Each point is reached from the start by the listed moves, each made once or not at all, plus a little noise. Say if it took an odd or an even number of moves. Then give how often each move was made.

Moves:
(1): [ 0.74  0.05  1.32 -0.98]
(2): [ 1.76  2.92 -1.69  1.99]
Start: [ 0.60 -1.94 -0.46  0.55]
Points:
[ 1.29 -1.70  0.90 -0.42] -> odd (1, 0)
[ 2.42  1.14 -2.17  2.58] -> odd (0, 1)
[ 0.56 -1.98 -0.49  0.69] -> even (0, 0)

Moves:
(1): [ 1.91  1.50  0.00 -1.51 -0.33  0.08  0.14 -0.18  0.36 -0.54  0.18  0.69]
(2): [-0.49  1.51  1.23 -0.46 -0.96 -0.25 -0.04  1.49  1.21  0.74 -0.37 -1.11]
(3): [-0.39 -1.61  1.89 -1.86 -1.55  0.14 -0.22 -0.36  0.67  1.55  1.19  1.12]
(4): [ 1.49 -0.86  0.22  0.55 -1.19 -0.05  0.23  1.18 -0.46 -0.45  0.66 -0.01]
(5): [ 0.65  0.22  1.89  0.53  1.62  0.36  0.03 -0.33  0.56 -0.57  1.34 -0.59]
(6): [-0.73  0.39  0.50  0.84 -0.72  2.43  0.85 -0.82  0.19  0.84 -0.11  1.97]
(7): [-0.48 -0.59 -0.38 -0.73  0.15 -0.49  2.43  0.16  0.88 -0.22  0.22  0.14]
(8): [-0.38 -0.56  0.55 -1.96  2.33  0.98 -0.10  2.20 -0.75 -1.00 -2.67 -0.54]
(9): [ 0.52 -0.62  0.52  0.44  1.19 -0.76 -0.68 -1.61  2.20  0.06 -2.37  0.31]
(10): [ 1.06  0.28 -0.98 -0.04  1.04  0.21  0.26  0.57  0.59  1.93  0.22  0.20]
(11): [-0.72  0.26 -0.23 -0.85 -1.14  1.67 -0.51 -0.16  2.00 -1.35  1.80 -0.49]
Start: [-1.20  1.17  0.98 -0.60 -0.25 -1.13 -2.08  0.50 -0.79 -0.73  0.17  0.22]
Points:
[-0.66  1.17  3.68 -3.50 -2.68  2.40 -2.38 -2.61  4.68 -0.07  0.76  4.04] -> odd (1, 0, 1, 0, 0, 1, 0, 0, 1, 0, 1)
[ 3.21  1.44  2.95 -3.43  3.31  1.27 -2.70  2.28  3.59 -2.73 -0.69 -0.23] -> odd (1, 0, 0, 1, 1, 0, 0, 1, 1, 1, 1)
[ 0.43  3.54  4.24 -2.31 -2.73  2.72  0.92  1.82  3.85 -2.37  3.85  0.76] -> odd (1, 1, 0, 1, 1, 1, 1, 0, 0, 0, 1)
